Each wall is flat, endless, passes through zero and stands at right angles to its row. A trip goes straight from one point to another. Which walls does it cross, in order?

Walls:
(1): [-18 -27  41]
(2): [ 12 -49 -22]
(3): [24 -5 37]
(4): [22 32  4]
(5): [ 49 -22 -24]
(6): [-24  39 -21]
(7): [  5  29 -17]
Trips:
[ 59 -76  16] to [-9 -7 35] -> 5, 2
[ 21  24 -61] to [-11  77 -16] -> 2, 5
[-23 -27  14] to [-34 -29 -32] -> 3, 6
[ 6 72 -4] to [-48  35 -93] -> 4
[ 23 -18  -4] to [ -2 -18 -10] -> 1, 3

Walls:
(1): [ 13  -5 -45   1  -7 -29  -9 -51 -37]
(2): [ -6  39 -21  47  78   0   3   7  12]
(3): [-11   2  -4 -33 -11 -63  13 -35  25]
(4): [ 11  42  16 -17 -13  21   2  10  29]
(5): [-41  52 -21  35   9  10  31  -4 -14]
(6): [-28  -9   6  11  19 -23 -40 -20   0]
(7): [-73  17 -21 -12 -39 -53 -88 -13  16]
Trips:
[-28 -10 -51  31  -7 -81  19  19 -63] to [-79 -21 -38  81 -46  -8   4 -51  44] -> none
[  0 -39  12 -17  12 -31  -2 -67  54] to [ -7 -10 -55  70  55  24 -33 -10 -55] -> 2, 5, 3, 7

Walls:
(1): [ 15 -11   8 -25  61 -51  26 -11 -10  14  10  33 -27   4 -14   7 -29  -4]
(2): [-20  -8   3   2 -12   7  28 -10  17 -20  47 -25 -34 -10 -20  52 -33   7]
(3): [  8 -44 -44  30   5 -68 -31   8 -25 -31  -9 -21  -8  15  -2  11   3 -24]
(4): [-33  24  25 -30  -7  29  19   3  24  36   1 -41  28  15  -3 -10  20  28]
(5): [-60  -4  41 -58  26  -3 -16   9 -34  26   7   9  18  -2  16 -26  29  25]
(6): [  5  -2  31  28  41 -42   9  24 -33 -40 -19 -15  10 -10 -10 -44 -11  25]
Trips:
[ -1  27  16 -15 -31  40 -23 -10  -4   6  -6  12  34 -61  -3 -14 -50  20] to [ -9 -33  -4 -15  36  43  20 -32 -23 -24 -33  56  41  15 -12  20  23  39] -> 1, 6
[-12 -44  -3  -5  11   3  20  12  29  31  15   8  10   3  -2  48 -20  -9] to [  3   8 -29   0 -40   2   9 -18 -14 -35 -14  18  19  30  31  27 -18  16] -> 3, 4, 1
[ 20   2   3  -6   4 -18  28  13   5  -6 -44 -35  11   9   8   1 -26  -5] to [ -1 -49  37 -23 -17  23 -18   8  20  18 -20  23 -22  -8  45   8  -2   1] -> 3, 5, 6, 1
[ -4  16  12 -23   9   4  23  54   1 -16  31   2  42 -16   3  54 -12  22] to [-17 -42 -33  42   3   2   8  21  41  39   5 -26  15 -27 -43 -16  50  39] -> 1, 3, 5, 2
